Each point is reached from the start by the listed moves, each made 0, 1 or 2 times, or once backwards (-1), plus a little noise. Is the number of moves made odd or even? Then give how often each move was made.
In the rows, zero is written as 128.

Moves:
(1): [143 138 138 124 135 106]
(2): [132 145 156 129 141 150]
(3): [121 109 142 131 145 146]
Start: [122 117 124 113 114 124]
Points:
[100 104 198 125 167 226] -> odd (-1, 2, 2)
[131 123 218 118 183 183] -> odd (1, 2, 2)
[145 119 159 106 145 100] -> odd (2, 0, 1)
[123  89 161 114 156 139] -> odd (1, 0, 2)

Moves:
(1): [155 139 117 125 111 105 115]
(2): [118 105 108 127 128 126 121]
(3): [128 144 127 141 157 148 117]
(4): [119 126 130 150 129 110 121]
(5): [136 121 130 118 163 122  96]
(6): [119 129 120 122 115 140 111]
Start: [136 123 135 115 117 138 138]
Points:
[202 181 139 152 125  82 118] -> even (2, -1, 1, 1, 0, -1)
[134  61  92 131 109  50  76] -> odd (1, 2, -1, 2, 1, 0)
[137 121  85  84  39 160 124] -> even (1, 1, 0, -1, -1, 2)
[142  57  85  92 129  75  33] -> even (1, 2, -1, 1, 2, 1)

Moves:
(1): [133 129 131 143 143 144 137 121 136 142 152 116]
(2): [128 134 133  96 103 120 129 109 127 136 112 135]
(3): [122 114 123 138 120 109 118 146 129 131 138 111]
(4): [135 136 125 130 134 136 124 150 128 123 137 125]
(5): [133 106 130 124 156 119 139 110 145 137 138 137]
(6): [138 135 154 137 131 127 133 132 128 100 133 152]
(7): [132 132 131 122 123 124 121 106 113 122 133 145]
(8): [124 130 133 113 116 154 124 120 128 116 118 140]
(9): [142  88 141 139 128 118 142 152 134 141 120 136]
Start: [131 123 134 116 123 141 118 143 141 131 139 123]
Points:
[146  69 124 108 154  54 112 131 164 166 191 116] -> even (0, 1, 2, 1, 2, 0, 1, -1, 0)
[160  44 145  69 111 163 111 161 135 136 110 188] -> odd (-1, 0, 0, 2, 1, -1, 2, 2, 2)
[177 121 171 218 243 162 159 209 188 112 249 111] -> even (2, -1, 0, 2, 1, 2, -1, -1, 0)
[163  68 231  84  11 123 117 129 114  94 118 206] -> odd (1, 2, 2, -1, -1, 2, 2, 2, 2)

Moves:
(1): [133 144 130 133 128 136 127 126 136 122 128 119 133  95 130]
(2): [144 140 137 126 130 139 123 125 123 127 128 126 131 127 138]
(3): [124 117 129 112 128 119 130 121 133 142 135 129 121 130 127]
(4): [113 116 122 147 137 134 113 132 117 134 127 118 144 142 129]
(5): [102 114 139 118 164 136 115 114 136 124 125 129 123 138 137]
(6): [140 129 125 118 128 128 154 132 117 126 135 129 128 135 112]
(7): [126 124 118 131 125 133 131 136 119 137 109 126 130 142 125]
(8): [131 129 140 120 119 111 151 122 129 124 125 110 126 134 139]
(9): [116 121 129 137 132 132 126 149 127 140 127 133 135 131 127]
(10): [136 126 128 123 138 122 119 133 121 124 120 127 132 131 117]
(11): [106 130 152 116 150 121 132 101 127 132 132 146 120 125 115]
(12): [136 108 122 139 119 131 129 139 130 138 123 131 138 136 129]
(13): [133 140 106 137 126 130 115 127 124 117 129 130 155 118 153]
(14): [146 134 126 123 136 108 147 133 134 137 128 122 117 140 113]
Start: [144 106 135 123 120 128 135 122 126 139 124 128 102 113 107]
Points:
[119  50 126 119 216 115 112 149 140 161 107 107  74 181  51] -> even (0, -1, 0, 1, 2, 0, 0, -1, 0, 1, -1, 0, -1, 2)
[200 119  92 121  72  81 180 178  92 154  80  85  97 180  87] -> odd (-1, 0, 0, 0, -1, 0, 2, 1, 0, 1, -1, -1, 0, 1)
[192  90 150  95  86  66 216 121 132 147 117  71  57 181 100] -> odd (-1, 0, 0, 0, 0, 0, 0, 2, -1, 0, -1, 0, -1, 1)
[172  96 221  44 249  69 172  25 140 143 136  91 117 117 111] -> odd (2, 2, 2, 1, 2, 1, -1, 2, -1, 2, 2, 2, 1, 2)
[181 165  78 118 127 169 131 134  96  65 102 117 166  67 146] -> odd (1, 0, -1, -1, 1, 2, 1, 0, 0, 1, -1, -1, 2, -1)
[139 134 150 101  82 132 121  82 143 148 118 104  71  32 104] -> odd (2, 0, 2, 0, -1, -1, 1, 0, -1, 0, 0, -1, -1, -1)
[191 114 120  90 117  86 205 135  81 115  95  91 136 152  97] -> even (0, 0, 0, 0, 0, 2, 1, 2, 0, 2, 0, 0, 1, 0)

Moves:
(1): [134 125 129 127 127 134 122 138 118 135 135 119 136 121 133 109 137 130
 130 120 134 127 136]
(2): [130 131 127 145 126 124 131 130 125 128 130 142 129 122 129 134 109 120
 134 120 133 128 127]
(3): [132 128 128 133 127 124 130 133 119 122 134 129 145 123 123 142 120 130
 135 129 131 132 117]
(4): [141 128 129 131 131 128 133 129 131 121 124 130 131 143 135 136 134 118
 122 120 140 130 121]
(5): [120 130 140 134 120 130 137 139 118 143 136 126 115 145 142 129 129 139
 123 141 128 139 141]
(6): [123 135 131 120 121 134 109 135 133 126 116 135 135 150 137 135 123 106
 121 138 133 125 125]
(7): [118 120 115 128 144 142 134 120 129 115 151 117 116 118 127 134 132 114
 120 129 125 133 116]
(8): [137 117 110 135 144 127 114 136 142 119 141 119 119 121 128 132 124 140
 123 122 135 134 125]
(9): [134 126 136 120 122 132 112 142 123 115 147 124 137 122 119 124 131 128
 145 105 144 126 132]
(10): [127 126 123 122 135 123 128 128 133 118 129 107 120 115 120 143 125 127
 127 132 141 124 133]
(11): [126 129 128 130 122 121 137 118 133 137 127 127 123 128 132 124 121 121
 135 131 123 132 126]
(12): [128 130 131 111 138 145 140 127 131 118 126 119 115 124 122 115 131 131
 128 137 118 128 131]
(13): [132 128 114 134 136 132 123 112 129 129 132 119 122 132 122 130 115 137
 126 132 123 116 135]
(14): [121 120 127 112 132 122 140 125 116 140 140 133 123 139 135 134 124 126
 118 118 126 134 134]
(15): [122 136 124 128 131 126 137 126 139 125 132 128 132 134 137 119 126 133
 131 120 129 125 141]
(16): [132 119 126 135 143 119 112 127 134 125 122 127 118 140 140 140 126 133
 130 122 130 141 143]
(17): [125 133 131 128 134 130 135 134 117 122 134 135 134 130 131 123 139 117
 134 136 125 117 125]
(18): [136 126 128 119 131 136 119 128 136 128 123 128 127 116 133 128 128 141
 123 127 113 123 139]
(19): [121 134 114 122 124 134 122 131 136 130 112 131 123 139 131 140 135 133
 127 133 123 133 126]
(20): [133 132 119 126 122 134 128 128 117 120 122 132 128 130 134 128 129 129
 124 134 129 129 126]
Start: [108 120 125 138 123 131 132 124 106 133 121 121 119 122 138 127 137 137
 116 143 109 128 120]
Points:
[160 109 118 117 196 175 107 143 117  82 100  81  72  97 131 183 149 162
 132 110 118 120 176] -> odd (1, 2, 0, 2, 0, -1, 0, -1, 1, 2, -1, 2, 1, 0, -1, 2, 1, 2, 2, -1)
[ 66 159  97 121 122 141 187 106 148 118  94 106  86 197 182 198 133  46
  79 219 122 122  89] -> even (-1, 0, 0, 2, 1, 2, 1, 0, -1, 2, 2, 0, 0, 0, 1, -1, 1, 0, 1, 0)
[182  87 115 174 131 134  75 221  84 147 125 116 121 103 187 166 137 249
 101 113 140 197 158] -> odd (2, 1, 2, 1, 2, -1, -1, 2, 0, 0, -1, 0, -1, 0, -1, 1, -1, 2, 1, 1)

Moves:
(1): [132 119 131 129 108 132 124 120 124 122 119 130 128 123 134 127 133 129
 133 126 126 125 120 125 138 130 135]
(2): [134 120 120 141 132 133 123 134 127 124 120 131 126 124 129 128 122 133
 133 126 134 128 129 127 128 128 128]
(3): [129 133 134 120 124 115 126 126 134 128 128 128 124 129 126 130 123 125
 122 128 132 127 127 134 126 123 127]
(4): [114 123 127 130 125 130 124 138 131 128 133 124 119 116 117 120 123 117
 126 127 140 124 135 127 120 130 127]
(5): [127 133 132 121 126 135 123 126 124 127 129 131 134 141 135 120 121 116
 129 125 120 123 140 131 114 132 140]
(6): [120 129 125 135 130 138 140 127 120 133 117 130 125 136 136 126 115 119
 127 134 135 132 122 128 127 107 124]
(7): [123 131 127 132 129 129 129 125 122 122 126 133 126 120 130 132 133 125
 137 116 132 137 137 121 126 123 138]
(8): [127 125 130 127 127 119 128 120 123 129 130 127 129 121 129 125 119 133
 132 129 126 123 138 138 133 120 127]
(9): [121 124 130 130 126 144 118 139 129 136 108 122 121 121 130 126 123 135
 130 155 129 125 134 135 121 121 114]
(10): [126 116 119 140 126 124 140 121 128 131 122 122 128 133 123 134 130 124
 135 131 134 133 131 124 125 142 136]
(11): [123 124 132 138 113 128 134 133 129 124 119 129 125 135 116 124 118 138
 132 124 136 140 133 121 133 135 130]
(12): [128 135 115 137 119 138 128 131 128 133 118 124 132 127 125 126 126 126
 119 137 116 122 132 121 122 127 130]
(13): [138 118 124 132 132 129 137 124 135 136 125 117 118 132 135 135 125 129
 127 117 127 113 139 134 130 130 131]
(14): [131 135 127 124 132 130 121 124 132 119 133 132 130 135 129 139 133 127
 126 131 130 134 141 120 131 128 138]
(15): [136 118 134 130 127 126 129 135 124 129 132 121 126 119 134 122 123 122
 107 122 128 125 126 128 129 121 128]
(16): [124 120 137 125 136 126 125 123 127 131 123 136 130 130 131 125 136 128
 125 116 121 129 133 130 127 122 128]
(17): [127 126 128 142 117 120 132 131 135 129 129 132 122 123 131 133 119 134
 127 125 130 136 126 129 127 126 132]
(18): [122 132 124 117 128 142 129 115 121 130 130 136 133 132 125 134 122 137
 122 116 122 140 127 138 131 127 139]
(19): [123 123 118 134 140 129 116 123 125 119 116 121 142 141 134 132 119 134
 135 124 130 129 127 122 128 137 125]
(20): [129 140 118 132 133 123 120 125 123 137 131 124 119 129 126 117 134 125
 131 122 128 131 131 127 132 136 139]
(21): [130 133 125 132 120 143 132 123 129 119 116 127 128 128 145 123 121 139
 134 138 135 122 135 129 124 134 118]
(22): [125 128 123 136 137 138 132 117 119 122 127 128 112 121 130 122 119 126
 133 126 128 127 123 112 114 127 130]
(23): [123 139 127 125 132 126 127 125 130 126 124 137 128 126 132 123 130 130
 140 131 133 125 128 116 136 127 136]
(24): [129 118 120 127 126 121 136 137 129 118 124 117 110 132 122 120 134 141
 130 124 131 130 118 118 113 124 141]
Start: [130 123 136 123 120 124 122 128 120 126 120 123 117 131 122 127 118 143
 133 130 122 114 126 113 121 128 127]
Points:
[109  72  64 183 107 103 116 160 151 155  48  73   7  80  82 125 129 187
 161 103 174 119 186 111  88 147 197] -> even (0, 2, 2, 2, -1, -1, 2, 0, 2, 2, 0, 1, 2, 0, 0, 1, 1, 1, 0, 2, 0, -1, 1, 2)
[ 88 127  95 153 116 149 138  59  77  74  80 133  89 194 142  96  80 136
 176  93 184 175 147  59  93 152 207] -> odd (1, 0, 1, 1, 1, 2, 0, 0, -1, 2, 1, -1, -1, 2, 0, 1, 0, 1, 1, 2, 2, 1, 0, 1)
[ 57  87 167 177  41 164 117 207  95 130  11 155  62  81 126  40  54 123
 129 139 169 141 166  94  75  40 164] -> odd (1, 2, 1, 2, 2, 2, 2, 0, 2, 0, 2, 1, -1, -1, 2, 2, 1, 0, -1, 0, 0, -1, 2, 1)
[ 81 157 110 145 151 164  43 137 132 119  85 141 119 130 118 132  78 140
 144  81 139 133 222  89  98 156 162] -> even (-1, 1, 1, 2, 1, -1, 2, -1, 1, -1, 1, 1, 1, 1, 0, 1, 1, 1, 2, 1, 0, 0, 1, -1)
[156  83  79 156 172 123 134  40  81  70  90 116  70 173 156 130  92 188
 164  37 116 131 182  81  66 128 221] -> even (0, 2, 1, -1, 1, 0, 1, 2, -1, 1, 0, 0, 1, 2, 0, 2, 0, 1, 1, 1, 1, 2, -1, 2)

Moves:
(1): [125 123 123 121 131 129 137 122 137 135 130 127 142 134 140 129 127 114
 132 129 133 133 127 129 122]
(2): [132 127 134 129 132 132 130 136 139 128 133 124 132 117 122 137 127 134
 126 122 123 131 128 129 127]
(3): [129 118 130 118 127 136 143 130 121 129 138 129 121 128 132 131 126 134
 130 123 126 116 119 128 127]
(4): [131 143 121 127 131 127 138 131 120 134 118 126 132 129 129 134 131 126
 129 128 130 121 133 131 120]
(5): [122 126 134 124 135 133 125 122 120 135 129 125 135 126 123 137 128 130
 133 128 130 127 127 126 121]
(6): [126 128 124 123 122 132 135 129 133 130 124 135 125 123 131 137 124 125
 134 126 128 134 123 120 130]
(7): [122 127 130 134 132 122 127 132 124 136 120 131 129 132 123 126 130 133
 125 132 130 122 120 136 135]
(8): [137 125 137 124 131 130 117 135 124 128 133 136 120 130 119 138 127 119
 129 125 117 128 132 127 130]
(9): [119 132 129 130 138 126 135 135 134 129 124 131 131 125 136 127 123 122
 120 130 135 129 140 128 126]
(10): [121 128 126 137 127 136 123 127 134 132 135 124 129 120 119 128 130 127
 127 129 131 114 121 123 125]
(11): [120 133 137 129 128 126 123 119 128 120 126 135 137 137 129 131 120 119
 121 124 135 126 120 124 128]
(12): [129 109 115 119 129 125 128 132 122 114 119 130 131 128 120 120 136 124
 132 125 128 132 124 127 116]
(13): [132 119 128 123 126 135 129 133 128 131 115 141 125 128 131 125 128 114
 126 131 132 124 132 119 129]
(14): [130 123 124 132 125 127 130 123 131 124 128 133 122 122 127 127 132 134
 127 132 127 124 126 128 132]
(15): [129 134 137 129 134 121 125 130 131 124 144 129 121 137 126 116 134 130
 129 129 135 134 131 120 119]
(16): [122 132 131 129 131 138 144 124 125 128 137 126 128 124 123 125 130 130
 136 136 123 135 130 129 131]
(17): [126 121 129 134 120 128 122 125 122 124 130 132 126 117 135 128 137 137
 118 133 119 135 114 129 131]
(18): [126 130 128 140 124 123 145 123 128 121 125 114 138 130 135 126 124 127
 128 130 128 126 135 132 114]
(19): [124 123 127 121 122 140 124 120 132 126 121 117 124 120 122 140 133 124
 124 132 138 143 123 124 135]
(20): [127 120 126 129 132 125 124 134 125 133 132 135 137 128 118 122 131 123
 126 134 134 124 125 120 129]
(21): [130 133 127 127 117 128 132 127 128 122 130 125 127 135 138 135 132 137
 133 127 117 124 126 125 131]
(22): [128 131 123 123 135 124 141 123 126 129 131 139 116 130 126 123 123 138
 119 132 113 128 129 123 129]
(23): [120 138 142 125 109 129 128 117 125 143 130 134 123 125 123 123 135 114
 117 128 146 125 132 125 129]
(24): [127 124 124 124 124 133 112 135 142 129 130 132 122 125 134 131 117 130
 123 136 137 114 124 127 122]
Start: [127 119 136 129 130 134 123 120 122 123 139 129 129 139 124 131 125 140
 121 128 136 125 137 130 114]
Points:
[106 142 190  73 160 173  84 115 111 147 185 172  87 111   7 181 129 148
  95 153 161 140  96  82  95] -> even (-1, 2, 0, 2, 2, 1, 1, 2, -1, 0, 2, 1, -1, 0, 2, 2, 0, -1, 2, 1, -1, 2, 1, 2)
[117 155 169 150 179 112 197 140  62 119 193 127 148 152 169 139 139 161
 140 136 112 133 148 135  79] -> even (0, -1, 2, 2, 1, 1, 0, 1, 2, -1, 0, -1, -1, 0, 2, 1, 2, 1, -1, 1, 0, -1, -1, -1)
[121 137 115 109 193 140 152 135 106  77 121 141 123 141  87 101 136 115
 122 146 146 183 173  95  62] -> odd (-1, 0, -1, 2, 0, 0, -1, 0, 1, 0, 1, 2, 1, -1, 2, 2, 0, 0, 1, 0, -1, 1, -1, 0)

Moves:
(1): [134 121 128 132 129 129 115 125 123 115 117 126 148 137 134 112 121 142
 114 150 131 129 121 127 122]
(2): [127 127 128 123 132 131 128 140 127 125 132 116 130 114 136 130 132 118
 128 120 129 113 136 122 131]
(3): [137 123 137 104 133 128 131 109 106 142 119 127 137 137 143 129 131 135
 113 134 150 122 122 105 125]
(4): [133 122 120 141 144 135 127 123 118 129 127 117 121 133 125 134 135 155
 129 113 132 150 134 139 144]
(5): [109 116 127 131 143 139 131 122 138 107 144 116 133 122 142 105 118 132
 122 129 133 141 124 119 143]
(6): [135 112 144 132 130 126 129 133 137 131 126 137 124 127 116 116 132 131
 131 120 125 134 117 125 131]
(7): [134 131 141 131 131 125 147 119 142 132 113 115 129 118 126 142 130 128
 139 124 129 121 142 137 129]
(8): [136 122 124 119 134 116 128 127 135 129 130 138 133 125 124 131 128 135
 131 122 123 131 120 127 126]
(9): [129 134 130 142 126 141 128 135 131 116 125 133 134 130 149 139 148 114
 133 117 127 121 116 130 120]
(10): [128 121 132 128 118 140 137 137 116 140 138 123 128 119 122 116 134 145
 136 128 126 111 113 114 108]
(11): [131 116 122 135 132 135 130 128 126 135 127 124 131 131 126 120 132 127
 119 143 117 145 116 124 127]
(12): [138 124 126 118 126 134 126 114 143 115 127 126 141 121 128 139 124 134
 126 131 121 120 127 125 142]
(13): [126 118 129 139 130 137 129 144 121 124 132 143 110 121 143 144 132 126
 129 135 112 126 117 122 117]
(14): [133 140 125 131 112 132 122 136 127 125 123 127 120 138 132 126 130 120
 115 134 121 127 143 123 121]
(15): [117 144 126 125 120 126 121 119 119 127 115 120 138 115 128 127 131 132
 108 117 123 118 132 130 122]
(16): [124 119 117  99 130 136 120 131 140 117 113 120  97 114 120 128 128 122
 153 140 111 110 134 114 111]
(17): [110 127 133 110 120 112 128 143 125 140 127 129 117 123 134 109 143 128
 142 139 132 129 119 128 136]
(18): [128 117 133 130 139 138 127 136 128 130 135 136 126 142 143 127 130 121
 128 125 113 129 119 137 130]
(19): [130 147 118 134 131 115 125 122 135 130 131 132 116 134 136 127 127 119
 124 129 126 121 131 127 138]
(20): [132 135 131 127 133 127 138 122 105 127 131 126 121 125 131 124 130 127
 129 124 127 129 123 132 130]
(21): [124 135 122 121 122 118 126 124 132 116 151 132 125 131 122 119 145 135
 109 142 130 118 123 143 117]
(22): [130 149 139 142 132 138 119 142 125 121 133 117 132 138 124 133 124 123
 120 127 130 138 115 138 130]
(23): [135 125 135 138 122 135 107 127 134 128 129 129 134 122 138 124 122 118
 127 133 129 138 137 131 125]
(24): [120 109 130 122 112 110 128 129 125 127 136 114 123 132 128 111 125 131
 127 122 129 129 114 126 127]
Start: [122 124 118 129 123 125 129 136 124 135 126 138 141 137 126 144 139 116
 124 116 120 126 137 143 117]
Points:
[159 126 115 128 207 147 155 193 169 125 196 186 115 120 135 187 134  90
 202  32  47  82  79 146 192] -> odd (-1, 2, -1, 0, 0, 1, -1, 2, 0, 1, -1, 2, 0, -1, -1, 0, 0, 2, 2, 1, -1, 1, -1, -1)
[140 167 115  64 145 142 125 117  17 123  60 145 103 144 157 164  92  85
  84 156 156  78 179  50  80] -> odd (1, 1, 2, -1, 0, 0, -1, -1, -1, -1, -1, -1, 1, 1, 0, 1, -1, -1, 0, 2, -1, 0, -1, -1)
[ 44 101 145 105 138 161  24 135 151   7 120  51 115 116 182  60 155 181
  79 186 106 167 117 210 133] -> even (2, -1, 0, 2, 2, 0, 1, -1, 0, -1, -1, 1, 1, 0, 2, 2, 2, 1, -1, 0, 2, 2, 2, 1)

Moves:
(1): [130 133 128 125 123 134 125 131 139 119 125 132 126 131 125 128 129 130
 125 127 130 127 122 117 135]
(2): [135 134 125 121 136 121 144 132 131 124 118 138 117 119 135 135 123 128
 124 136 122 131 127 127 136]
(3): [134 125 125 117 128 124 122 132 140 123 133 133 122 144 130 124 124 120
 132 137 116 118 115 126 140]
(4): [130 127 120 138 125 123 134 133 130 133 129 129 128 135 126 127 133 138
 130 127 123 126 121 126 129]
(5): [154 122 123 140 126 121 129 129 121 129 125 127 145 143 146 133 129 126
 132 132 133 134 125 142 145]
(6): [120 123 125 128 127 117 138 132 131 133 126 131 122 127 136 128 123 130
 134 117 123 132 125 120 128]
(7): [129 125 119 132 126 135 135 123 129 130 122 130 131 135 122 127 132 126
 118 126 133 122 135 131 126]
(8): [129 111 144 124 143 131 111 122 124 122 135 139 126 126 133 141 129 123
 117 140 125 123 126 125 133]
(9): [126 117 139 122 140 121 122 129 115 141 137 105 143 123 130 138 111 129
 132 119 116 139 125 131 136]
(10): [138 119 131 125 131 126 127 120 130 127 130 130 130 120 132 114 141 119
 131 125 127 125 130 130 128]
(11): [132 124 131 118 127 106 126 126 131 127 138 132 132 125 133 132 125 112
 140 138 142 117 122 127 127]
(12): [107 143 137 130 128 112 141 139 139 144 137 124 134 144 128 125 117 131
 158 121 136 125 123 125 128]
(13): [110 122 121 123 131 133 124 136 123 122 122 128 126 128 120 135 133 138
 121 131 114 119 122 130 131]
(14): [127 136 119 126 137 132 131 118 132 126 126 122 126 133 142 127 138 133
 127 129 121 143 130 123 126]
(15): [125 123 125 151 126 131 131 130 133 116 122 122 124 136 118 140 117 128
 119 129 135 132 124 132 136]
(16): [126 134 121 119 129 127 138 138 130 129 141 131 132 130 131 129 122 114
 135 130 132 135 129 124 126]
(17): [131 134 129 120 126 128 122 138 144 127 121 139 124 131 123 123 127 130
 138 135 137 132 129 113 125]
(18): [135 130 131 139 131 131 123 125 126 124 119 131 133 127 130 141 119 127
 127 132 129 130 125 129 129]
(19): [122 124 143 138 118 128 124 143 146 128 134 123 130 129 122 132 111 129
 129 120 139 121 126 130 118]
(20): [119 143 108 131 136 125 137 131 128 121 131 131 117 125 130 113 128 131
 122 120 131 126 139 116 115]
(21): [121 131 134 126 118 125 120 114 135 132 134 129 142 129 125 127 123 126
 129 140 140 137 136 153 127]
(22): [117 129 126 131 132 115 141 129 126 139 115 125 126 132 139 123 129 131
 126 135 120 132 111 134 129]
(23): [140 136 127 128 127 133 119 137 124 121 134 122 128 131 132 133 126 117
 124 120 115 132 142 109 136]
(24): [125 136 114 144 129 141 124 132 131 129 126 132 117 121 125 131 130 127
 118 124 134 125 139 122 125]
Start: [139 127 127 119 157 132 132 144 145 123 124 130 129 120 114 126 123 121
 140 131 125 130 136 140 126]
Points:
[ 94 147  96 113 196  94 174 172 178 105 110  66 110 194 130 135 113 115
 156 123  57 107  81 115 197] -> odd (1, 1, 2, -1, 0, -1, 1, -1, 1, 1, 1, 2, 2, 2, 2, -1, -1, -1, 0, 0, -1, 1, 1, 0)
[208 164 156 156 190  49 145 179 191  89 146 139 144 149 180 145  82  95
 217 116 192 136 143  66 145] -> odd (1, 1, -1, 0, 2, 0, -1, 1, 0, 1, 2, 2, -1, 1, 1, -1, 1, 1, 1, 2, -1, -1, 1, -1)
[249  53 115 130 134 101 136 145 100 130 108 100 180 139 163 127 172  94
 131  89  68  96 136 156 169] -> even (-1, 0, 0, 1, 2, 1, 2, -1, 0, 2, 1, -1, 1, 0, -1, -1, -1, 0, 1, -1, -1, 0, 2, -1)
[ 97 144  74 107 136  76 153 175 185  99 150 147 181 165  61 131  90 113
 173 157 209 126 155 145 145] -> odd (2, 0, -1, 1, 1, 0, 2, 0, 1, 0, 2, 1, 2, -1, 2, 1, 2, -1, -1, 2, 2, -1, 0, -1)
[  9  94 169 172 125  98 132 156 201 125 125 156 156 165  72 172  71 118
 145 147 205  88 119 182 123] -> odd (1, -1, -1, -1, 0, 2, 2, 2, -1, 0, 1, 2, 2, -1, 2, 0, 0, 0, 1, 0, 2, 1, 0, 0)
[156  94 133 136 216  99 108 154 171 141 212 106 163 120 171 160  84  49
 160  90 159 128 194 100 120] -> even (-1, 0, 0, 0, 1, 1, 2, 2, 2, 2, 2, 1, 0, 2, 0, 1, 0, 0, 2, 1, 0, -1, 1, 2)
